Rows are points. Two turns around zero, p and q, are shown by what they do to some points. Write where each new point lands after one turn and then the other. Backwards means that the second turn is done in reverse. Each puzzle has new turns, and all numbers are rounded.
(in the rows, 100 means zero)

Turn p:
[138,  93, 103] -> [127, 118, 121]
[ 84,  86, 119] -> [107,  74,  92]
[ 81, 112, 103] -> [81, 88, 97]
[102,  43,  86] -> [143, 105,  61]
[86, 90, 91] -> [98, 98, 81]
[108, 176,  98] -> [ 43, 116, 148]
Turn q:
[112, 143,  93] -> [ 82, 133,  75]
[144,  84,  80] -> [ 99, 130, 141]
[ 98, 131,  65] -> [115, 137,  76]
[105,  94,  91] -> [107, 106, 108]
[ 70,  74, 137] -> [ 98,  46, 100]
[ 71,  74, 133] -> [100,  49, 101]
Where do these land?
p, then q: [71, 90, 66] -> [136, 123,  83]
p, then q: [117,  73,  80] -> [ 90, 136, 100]
q, then p: [90, 81, 62] -> [117, 118, 136]
p, then q backwards: [100,  92, 115] -> [ 89,  87, 101]
q, then p: [ 96, 109, 143] -> [99, 86, 58]
p, then q: [127, 155, 134] -> [62, 42, 89]

Turn p:
[165,  50, 124,  70] -> [133, 181, 116, 116]
[ 79,  96,  30, 115] -> [67, 92, 55, 51]
[113, 133, 133,  99] -> [ 91,  91, 134, 132]
[ 70, 105, 100, 129] -> [ 99,  66,  77, 107]
[ 73, 116, 113,  86] -> [110,  71, 119,  93]
Turn q:
[ 84, 136,  72, 120] -> [150, 101, 107,  87]
[149, 109, 154, 139] -> [63, 59, 92, 38]
[115,  90,  68, 114] -> [118,  72,  88, 118]
[ 69,  78, 110, 102] -> [ 89, 108, 133, 116]
[82, 87, 97, 24] -> [ 80, 161,  79, 141]
Where do these land?
q, then p: [60, 89, 61, 67] -> [ 58,  92,  89, 149]
q, then p: [ 91,  57, 170, 123] -> [166,  47, 112,  96]
p, then q backwards: [ 93, 110,  82,  56] -> [ 85, 121, 133, 125]
q, then p: [113, 142, 100, 132] -> [110, 142, 126,  80]
p, then q: [112,  65, 122, 122] -> [128,  68,  82,  86]
q, then p: [131, 138,  65,  99] -> [ 70, 146,  94,  76]

Turn p:
[138, 105, 121,  99, 118,  97] -> [126, 134, 109,  86, 111, 100]
[ 68, 114,  81,  77, 117,  90] -> [104,  61,  94, 106, 118,  77]
[ 58,  91,  84, 109, 123, 133] -> [ 75,  58, 108,  67,  89,  88]
[ 49, 104, 100, 130, 112,  86] -> [ 93,  71,  89, 100,  61,  63]
[168, 136, 113,  92,  55, 112] -> [ 86, 170, 125, 132, 134, 120]
[157,  86, 145,  72,  54,  99] -> [101, 169,  71, 111, 127, 144]
[ 63,  64,  57, 122, 121,  84] -> [114,  38, 105,  97,  60, 108]
Turn q:
[139, 113, 100,  93,  82,  44] -> [ 84,  73,  98, 118, 139,  51]
[ 35,  79, 118,  93,  99, 137] -> [ 83, 136,  99,  96,  41, 136]
[118, 120, 144,  51, 133, 128] -> [111, 160,  84, 134, 136, 123]
[113,  94,  92, 150,  62, 119] -> [112,  89, 148,  60,  90,  83]
[107, 126,  50, 144,  71,  72] -> [128,  41, 114,  87,  84,  56]
[ 94,  93, 120, 109, 134, 108] -> [ 98, 102, 109, 114, 106, 138]
[ 94,  74,  76,  61, 118,  92] -> [ 84,  98,  48,  91, 104, 112]
Where do these land?
q, then p backwards: [ 70,  79,  99, 142,  93,  99] -> [ 91,  79,  70, 136, 105, 121]
q, then p: [ 56, 130, 113, 109, 125, 128] -> [ 61, 144, 126, 110,  89, 113]
q, then p: [176,  91,  78,  70, 174, 101] -> [140,  62, 167,  33, 123, 107]
p, then q: [ 86,  89, 100,  52,  44,  97] -> [135,  70,  95,  74,  65, 143]
q, then p: [123,  85, 116, 151, 118,  89] -> [101, 113,  72,  45,  95, 103]
q, then p: [ 94, 114,  67, 109,  96, 119] -> [108, 115, 103, 115, 118, 131]
p, then q: [78, 77, 86, 97, 92, 51] -> [100,  75, 115,  48, 109,  92]
p, then q: [113, 130, 113, 124, 105,  84] -> [101,  88, 120, 127, 110,  73]
p, then q: [102, 105, 127,  46,  52, 132] -> [144,  82,  70, 116,  61, 145]

Turn p:
[118,  83,  78, 117, 136,  99,  93, 106] -> [103, 128,  99, 133,  75,  86, 104,  95]
[102, 156,  90,  89, 102, 149, 109,  42] -> [ 81,  61,  64,  55,  61,  92, 148,  92]
[109,  77,  79, 128,  88,  82, 138, 127] -> [115, 147,  87, 101, 127,  73,  80, 107]
[102, 129, 105,  59,  85,  79, 104, 102] -> [ 97,  81,  92,  79, 114, 125,  86,  63]
[109,  82,  97, 124, 108, 121, 120, 152] -> [ 92, 161, 104, 107, 116, 104, 110, 120]
[ 91,  83, 175,  95, 141, 127, 133, 101] -> [ 61,  87, 103, 140, 151, 108, 158, 114]
[133,  77,  93,  92,  97, 101, 118, 106] -> [111, 119,  66, 117, 108, 109,  95, 103]
[ 81,  83,  98,  94,  85, 102,  24,  82] -> [113,  62, 137, 109,  56, 122,  73, 128]
[ 90, 109,  94, 127,  76,  59,  59,  98] -> [143,  88, 142,  88,  89,  89,  74,  96]
[ 65, 120,  90,  74,  82,  82, 103,  85] -> [ 83,  69, 103,  71, 104,  93,  72,  82]
Turn q:
[122,  75, 117, 110,  55, 119, 104,  92] -> [101, 121,  78, 124,  68, 117, 134, 102]
[114,  55,  71, 102, 119,  79, 131, 136] -> [ 70,  76, 126,  93,  91,  68, 129, 144]
[ 97, 148,  63,  81, 132, 124, 108,  78] -> [128,  76, 130, 129, 121, 101,  49,  96]
[ 91, 119,  88,  56,  56, 103, 113, 121] -> [144,  87,  63,  99,  83,  92,  87, 133]
[128, 114,  92, 117, 134,  81,  78, 110] -> [ 70,  84, 123,  85, 121, 130,  89, 104]
[121, 105, 125, 102, 123,  95,  60, 137] -> [ 56,  81,  73,  82, 124, 126,  95,  98]
[ 93,  85,  90, 121,  66, 127,  62,  68] -> [130, 105,  95, 119, 102, 127, 141,  63]
[ 89, 103, 125, 138, 111,  62, 106, 126] -> [ 65, 104, 107,  48,  81,  96,  97,  88]
[ 78, 108, 135,  81,  73,  60, 125,  60] -> [128, 168,  94,  76,  90,  85,  85, 107]
[ 68,  87,  95,  93, 130, 149, 112,  73] -> [107,  98, 110, 145, 118,  59,  95,  65]
Where do these land?
q, then p backwards: [139, 118,  48,  31,  75, 136, 145, 115] -> [114,   8, 109, 120,  81, 103,  59,  52]
p, then q: [102,  64, 109, 115, 144, 111,  70,  88] -> [ 82, 100, 101,  76,  46, 106, 118,  77]
q, then p: [125, 114,  85,  77, 107,  89,  66,  89] -> [ 77, 125, 103, 121,  81, 114, 129, 106]
q, then p: [ 98, 126,  96,  72, 116, 113, 106,  87] -> [120, 106, 124, 119,  75, 105, 108,  98]
p, then q: [ 74, 113, 117, 143,  70, 101, 113, 143] -> [ 70, 107,  73,  90, 122,  91,  43, 117]
p, then q backwards: [ 98,  84, 101, 125, 113, 106,  73,  51] -> [ 98,  86,  64,  94,  82, 123, 136, 123]
p, then q: [ 88,  69, 134,  82,  89,  93,  76, 102] -> [ 60,  85,  86, 110, 103,  95, 121,  73]
p, then q: [111, 132, 111, 137,  82,  74, 152, 119] -> [ 88, 119, 133, 102, 133, 101,  47, 136]
q, then p backwards: [ 66,  80,  98, 119, 103,  77,  98, 107] -> [ 87, 141,  98, 121,  99, 100, 113,  94]
